Every row gives one point. Two turns around zero, p and q, are shown by what they do to some points. Write where each new point lands after one turn and then the other. Backwards means that the second turn is done in reverse. Each puzzle has new turns, and all numbers are rounded.

Turn p:
[-0.110, -0.226, -0.030] => [-0.086, -0.227,  0.071]
[-0.004, -0.163, -0.216] => [-0.007, -0.233, -0.137]
[0.175, 0.247, 0.281] => [0.172, 0.347, 0.143]
[-0.061,  0.141, -0.035] => [-0.080,  0.112, -0.076]
Turn q:
[-0.139, -0.012, -0.012] => [-0.126,  0.028, -0.055]
[-0.031,  0.089, -0.161] => [ 0.048,  0.093, -0.154]
[ 0.028,  0.007, -0.089] => [ 0.056, -0.002, -0.075]
[-0.053,  0.287, -0.071] => [ 0.052,  0.290, -0.059]
[ 0.000, -0.473,  0.071] => [-0.150, -0.453,  0.026]
[0.196, 0.102, 0.262] => [0.121, 0.043, 0.318]
Where do these land?
p, then q: [-0.148, -0.137, -0.310] => [-0.146, -0.200, -0.274]
p, then q: [-0.186, -0.110, -0.014] => [-0.206, -0.066, -0.013]
q, then p backwards: [-0.132,  0.019,  0.039] => [-0.122,  0.067,  0.007]
p, then q: [0.124, 0.168, 0.082] => [0.155, 0.155, 0.048]
p, then q: [0.343, 0.059, 0.203] => [0.324, 0.050, 0.234]

Turn p:
[-0.018,  0.108, -0.160,  0.089] => [ 0.025,  0.070, -0.172,  0.102]
[0.100, 0.197, 0.153, 0.102] => [0.061, 0.198, 0.146, 0.135]
[ 0.092, -0.250,  0.270,  0.210] => [-0.012, -0.237,  0.316,  0.178]
[-0.190, -0.012, -0.037, -0.016] => [-0.173, -0.009, -0.084, -0.029]
[ 0.016, -0.043, -0.227, -0.384] => [ 0.098, -0.023, -0.207, -0.385]
Turn q:
[-0.057, -0.133, -0.112, -0.036] => [-0.101, -0.086, -0.130, -0.016]
[-0.199,  0.244, -0.054,  0.045] => [-0.129,  0.269,  0.036,  0.116]
[-0.108, -0.114,  0.282, -0.089] => [-0.123, -0.143,  0.257, -0.104]
[ 0.280, -0.087,  0.132,  0.138] => [ 0.289, -0.178,  0.074,  0.041]
[-0.023, -0.006, -0.456,  0.066] => [-0.048,  0.093, -0.431,  0.127]
[ 0.106,  0.095,  0.209, -0.123] => [ 0.110,  0.043,  0.196, -0.164]
Where do these land?
q, then p: [ 0.026, -0.034, -0.282, -0.275] => [ 0.030,  0.057, -0.317, -0.229]
p, then q: [0.159, 0.014, 0.237, 0.041] => [ 0.128, -0.047,  0.254, -0.003]
p, then q backwards: [ 0.095,  0.056, -0.096,  0.093] => [ 0.089,  0.040, -0.080,  0.119]
p, then q: [ 0.008, -0.185,  0.235,  0.171] => [-0.053, -0.228,  0.227,  0.112]
q, then p: [ 0.169,  0.143, -0.315, -0.066] => [ 0.236,  0.144, -0.276, -0.017]
q, then p backwards: [-0.226,  0.191,  0.017,  0.108] => [-0.108,  0.195,  0.164,  0.151]
p, then q backwards: [-0.232, -0.185,  0.204, -0.072] => [-0.243, -0.162,  0.172, -0.142]

Turn p:
[-0.147, -0.031, -0.041, -0.208, -0.320, -0.022,  0.074,  0.174] => [-0.144,  0.044, -0.009, -0.255, -0.279,  0.036,  0.036,  0.194]
[ 0.292,  0.151,  0.046, -0.027,  0.125,  0.020,  0.257, -0.359] => [ 0.308,  0.062, -0.120,  0.030,  0.056, -0.066,  0.260, -0.364]
[-0.207, -0.272, -0.127, -0.209,  0.090, -0.151,  0.002,  0.147] => [-0.207, -0.277, -0.071, -0.236,  0.028, -0.136, -0.108,  0.134]
[-0.279, -0.167, -0.094, -0.092, -0.122, -0.177, -0.118, -0.090] => [-0.219, -0.156, -0.059, -0.132, -0.179,  0.003, -0.248, -0.065]
[-0.144, -0.183,  0.052, -0.080, -0.131, -0.260, -0.019,  0.041] => [-0.183, -0.150,  0.030, -0.069, -0.226, -0.165, -0.098,  0.021]
[-0.033,  0.183,  0.080,  0.108,  0.209, -0.069, -0.244,  0.131] => [-0.047,  0.156,  0.181,  0.117,  0.232, -0.104, -0.198,  0.032]
[ 0.115, -0.067,  0.273,  0.122,  0.139,  0.075, -0.173,  0.191] => [ 0.085, -0.064,  0.315,  0.205,  0.129, -0.051, -0.014,  0.162]
[ 0.034,  0.163,  0.095, -0.057, -0.040,  0.146, -0.175,  0.103] => [ 0.104,  0.171,  0.189, -0.040,  0.036,  0.094, -0.074,  0.106]
[ 0.275,  0.107,  0.101,  0.077,  0.214,  0.206, -0.154, -0.347] => [ 0.408,  0.014,  0.075,  0.172,  0.197,  0.125, -0.046, -0.278]
[ 0.067, -0.014, -0.378,  0.112, -0.186, -0.042,  0.168,  0.003] => [-0.047,  0.075, -0.432,  0.049, -0.119,  0.046,  0.058,  0.092]
[ 0.026,  0.131, -0.007,  0.253,  0.022,  0.275,  0.380,  0.005] => [-0.056,  0.127, -0.098,  0.158,  0.125,  0.218,  0.429, -0.036]
Turn q:
[ 0.017,  0.041,  0.212,  0.172, -0.195, -0.063,  0.333,  0.189] => [ 0.062, -0.012,  0.125,  0.411,  0.067, -0.013,  0.254,  0.085]
[ 0.110, -0.067, -0.376, -0.263,  0.024,  0.026, -0.160, -0.060] => [-0.023, -0.035, -0.218, -0.386, -0.205,  0.027, -0.024,  0.125]
[ 0.021,  0.016,  0.039, -0.043, -0.081, -0.184, -0.216,  0.006] => [ 0.108,  0.019,  0.048, -0.047, -0.122, -0.217, -0.113, -0.008]
[ 0.027,  0.035,  0.309,  0.325, -0.001,  0.081,  0.138,  0.079] => [ 0.015, -0.019,  0.135,  0.410,  0.190,  0.083, -0.066, -0.025]
[-0.174,  0.103, -0.055, -0.464,  0.169, -0.133, -0.066,  0.065] => [-0.038,  0.157,  0.122, -0.451,  0.082, -0.196,  0.147,  0.053]
[ 0.152,  0.037,  0.138,  0.033, -0.010,  0.250, -0.043, -0.200] => [ 0.110, -0.012,  0.099,  0.016, -0.015,  0.307, -0.171, -0.053]
[ 0.012, -0.315, -0.201, -0.190,  0.181, -0.132, -0.012, -0.161] => [-0.010, -0.299, -0.175, -0.339,  0.022, -0.067,  0.057, -0.094]
[-0.161,  0.072,  0.067,  0.111, -0.161, -0.142,  0.257, -0.090] => [ 0.066,  0.070,  0.006,  0.213,  0.000, -0.038,  0.266, -0.203]
[-0.176, -0.128, -0.145, -0.158, -0.053,  0.107, -0.218,  0.118] => [-0.282, -0.013,  0.054, -0.195, -0.192, -0.080, -0.055,  0.045]
[-0.117,  0.223,  0.178,  0.445, -0.022,  0.020,  0.190,  0.056] => [-0.030,  0.200, -0.015,  0.490,  0.188,  0.038,  0.004, -0.122]
[ 0.290, -0.017, -0.166,  0.031,  0.150,  0.170, -0.203, -0.002] => [ 0.021, -0.057, -0.181, -0.123, -0.014,  0.156, -0.300,  0.199]
Where do these land?
q, then p: [ 0.055,  0.120, -0.155,  0.024, -0.322,  0.172, -0.083, -0.156] => [ 0.092,  0.221, -0.047,  0.011, -0.246,  0.283,  0.020,  0.076]
q, then p: [ 0.045,  0.054,  0.021, -0.022,  0.082,  0.040, -0.128, -0.213] => [ 0.217,  0.012,  0.027, -0.073,  0.013,  0.066, -0.124, -0.054]
p, then q: [-0.043, -0.121,  0.534, -0.100, -0.265,  0.141, -0.063,  0.129] => [ 0.095, -0.134,  0.535,  0.304, -0.047,  0.058,  0.093,  0.045]
p, then q: [ 0.120,  0.026, -0.188, -0.116,  0.153,  0.046, -0.049,  0.083] => [ 0.011, -0.008, -0.119, -0.168,  0.105, -0.063, -0.055,  0.196]
q, then p backwards: [-0.049,  0.025,  0.190,  0.062,  0.121,  0.013, -0.040,  0.132] => [-0.046,  0.048,  0.082,  0.076,  0.175, -0.033, -0.131,  0.105]
p, then q: [-0.065, -0.027, -0.170, -0.115,  0.011, -0.614,  0.089,  0.287] => [-0.020,  0.119, -0.120, -0.115, -0.127, -0.633,  0.218, -0.086]
q, then p: [-0.089, -0.006,  0.382, -0.040,  0.002,  0.041,  0.434, -0.132] => [ 0.109, -0.169,  0.137,  0.187,  0.186,  0.047,  0.414, -0.246]
q, then p: [-0.137, -0.112, -0.181, -0.099, -0.036,  0.037, -0.043, -0.089] => [-0.058, -0.046, -0.075, -0.206, -0.142,  0.088, -0.012, -0.068]
p, then q: [-0.040,  0.073, -0.178, -0.116,  0.184,  0.031, -0.061, -0.006] => [-0.021,  0.033, -0.068, -0.255,  0.096, -0.021, -0.086,  0.049]
q, then p backwards: [ 0.337, -0.110, -0.120,  0.494,  0.104,  0.189, -0.047, -0.118] => [ 0.011, -0.249, -0.401,  0.305, -0.009,  0.103, -0.286, -0.196]
q, then p: [-0.134,  0.078, -0.135,  0.028, -0.033, -0.095, -0.008,  0.083] => [-0.138,  0.132, -0.110, -0.041, -0.036, -0.068, -0.012, -0.062]

Turn p:
[ 0.173,  0.165,  0.074,  0.314,  0.111, -0.077, -0.150, -0.070, -0.025] => [ 0.143, -0.013,  0.064,  0.230,  0.092,  0.034, -0.069, -0.191, -0.281]
[-0.192,  0.179, -0.015, -0.154, -0.166,  0.382,  0.191,  0.111,  0.113] => [-0.091,  0.374, -0.031, -0.006, -0.149,  0.209,  0.019,  0.119,  0.314]
[ 0.037, -0.071,  0.166,  0.336,  0.173, -0.128, -0.186, -0.026,  0.000] => [-0.039, -0.189,  0.166,  0.259,  0.114, -0.027,  0.033, -0.148, -0.244]
[-0.130,  0.010,  0.104, -0.312, -0.009,  0.358,  0.071,  0.256,  0.463] => [-0.054,  0.135,  0.065,  0.086,  0.114,  0.239,  0.059,  0.151,  0.640]
[-0.117, -0.087, -0.175, -0.152, -0.175, -0.126,  0.138,  0.256, -0.061] => [ 0.025, -0.022, -0.089, -0.066, -0.218, -0.207,  0.034,  0.290,  0.143]
[ 0.037, -0.251, -0.341, -0.085, -0.180,  0.005, -0.014, -0.040, -0.166] => [-0.009, -0.217, -0.181, -0.254, -0.244,  0.059, -0.054,  0.183, -0.077]
[ 0.097,  0.071,  0.233,  0.137, -0.071, -0.194, -0.134, -0.216,  0.070] => [ 0.051, -0.069,  0.170,  0.046,  0.039, -0.106, -0.134, -0.352, -0.082]
[-0.219, -0.135, -0.013, -0.161, -0.017,  0.089,  0.068,  0.015, -0.130] => [-0.225,  0.046,  0.016, -0.172, -0.053, -0.018,  0.076,  0.167,  0.051]
[ 0.023,  0.008, -0.118, -0.267, -0.023,  0.000, -0.081,  0.092, -0.208] => [ 0.076,  0.034,  0.006, -0.241,  0.030, -0.036, -0.080,  0.264, -0.032]
[ 0.282, -0.093,  0.238,  0.205,  0.168, -0.077,  0.111, -0.054, -0.045] => [ 0.157, -0.100,  0.088,  0.060,  0.111, -0.016,  0.297, -0.248, -0.173]
[ 0.009,  0.204, -0.154,  0.140,  0.190, -0.231, -0.015, -0.325, -0.011] => [-0.035,  0.022, -0.276,  0.059,  0.163, -0.128, -0.181, -0.237, -0.260]
Turn q:
[ 0.195, -0.101, -0.546, -0.115,  0.153, -0.149,  0.045, -0.124,  0.124] => [ 0.377, -0.169, -0.334,  0.115,  0.136, -0.329, -0.042, -0.077, -0.086]
[-0.288, -0.001, -0.201, -0.317,  0.024,  0.062, -0.133,  0.074,  0.403] => [ 0.062, -0.077, -0.370, -0.453,  0.047, -0.001, -0.102, -0.166,  0.147]
[-0.124, -0.258, -0.033, -0.027,  0.000, -0.167, -0.020, -0.057,  0.180] => [-0.080, -0.289, -0.133, -0.067, -0.061, -0.113, -0.085,  0.038,  0.102]
[ 0.157, -0.020,  0.128,  0.215,  0.016,  0.157,  0.016,  0.232, -0.317] => [-0.012,  0.183,  0.139,  0.206, -0.022,  0.230,  0.096,  0.294, -0.151]
[ 0.051,  0.001,  0.213, -0.025,  0.045,  0.177, -0.101, -0.123, -0.104] => [ 0.028, -0.015,  0.191,  0.063, -0.028,  0.256, -0.038, -0.091,  0.028]
[ 0.046,  0.029,  0.170,  0.023, -0.207,  0.084,  0.187,  0.004, -0.290] => [-0.097,  0.099,  0.226,  0.086, -0.198,  0.070,  0.204,  0.005, -0.194]
[ 0.134,  0.177,  0.035,  0.011, -0.120, -0.044, -0.266,  0.120, -0.331] => [ 0.155,  0.286,  0.260,  0.007, -0.113,  0.021, -0.181,  0.158, -0.130]
[-0.113,  0.057,  0.048,  0.144, -0.127,  0.070, -0.009, -0.082,  0.277] => [-0.209,  0.071, -0.141,  0.014, -0.056,  0.002, -0.032, -0.148,  0.221]
[ 0.018, -0.020,  0.036, -0.111,  0.123, -0.188,  0.190, -0.030,  0.413] => [-0.027, -0.200, -0.105, -0.116,  0.167, -0.210,  0.183, -0.077,  0.309]
[-0.076,  0.136,  0.150,  0.203,  0.094, -0.001,  0.092, -0.015, -0.357] => [-0.198,  0.111,  0.269,  0.147,  0.127,  0.076, -0.003,  0.063, -0.248]
Where do these land?
p, then q: [-0.302,  0.047,  0.285, -0.209, -0.117,  0.320, -0.126, -0.057, -0.026] => [-0.219,  0.126,  0.121, -0.367,  0.084,  0.243, -0.014, -0.192,  0.195]
q, then p: [ 0.492, -0.022,  0.224,  0.035,  0.119, -0.114, -0.158,  0.156,  0.180] => [ 0.315, -0.099,  0.067,  0.370,  0.097,  0.078,  0.171, -0.132,  0.301]
p, then q backwards: [ 0.002, -0.222, -0.243,  0.206, -0.216,  0.035,  0.155, -0.001,  0.002] => [-0.024, -0.343, -0.041, -0.034, -0.279,  0.131,  0.065, -0.019,  0.043]
q, then p: [-0.102, -0.070, -0.157, -0.186,  0.091,  0.008,  0.094, -0.091, -0.275] => [ 0.005, -0.046,  0.071, -0.277, -0.009, -0.016,  0.132,  0.062, -0.265]
p, then q: [ 0.329,  0.030,  0.091,  0.023,  0.120, -0.186,  0.239,  0.004,  0.229] => [ 0.146, -0.179, -0.047,  0.336,  0.131, -0.221,  0.138, -0.114,  0.100]
q, then p: [ 0.236,  0.089, -0.066,  0.090,  0.267, -0.071, -0.034,  0.361,  0.193] => [ 0.267,  0.012, -0.193,  0.297,  0.259, -0.008,  0.123,  0.168,  0.119]
p, then q backwards: [-0.192, -0.072, -0.340, -0.018, -0.173, -0.063, -0.038, -0.163,  0.055] => [-0.268, -0.230, -0.112,  0.102, -0.166, -0.028, -0.169, -0.013,  0.136]
q, then p backwards: [-0.012,  0.270,  0.087, -0.006,  0.210,  0.180, -0.094, -0.119, -0.172] => [ 0.110,  0.207,  0.223,  0.037,  0.123,  0.182, -0.191, -0.137,  0.007]
p, then q: [-0.233, -0.073,  0.176,  0.053,  0.048, -0.030, -0.067, -0.098, -0.057] => [-0.246, -0.098,  0.119, -0.120,  0.042,  0.029, -0.089, -0.034, -0.061]
q, then p: [-0.220,  0.024, -0.057,  0.012, -0.348, -0.079,  0.030,  0.008, -0.129] => [-0.077,  0.124,  0.091, -0.156, -0.211, -0.217, -0.216,  0.065, -0.031]
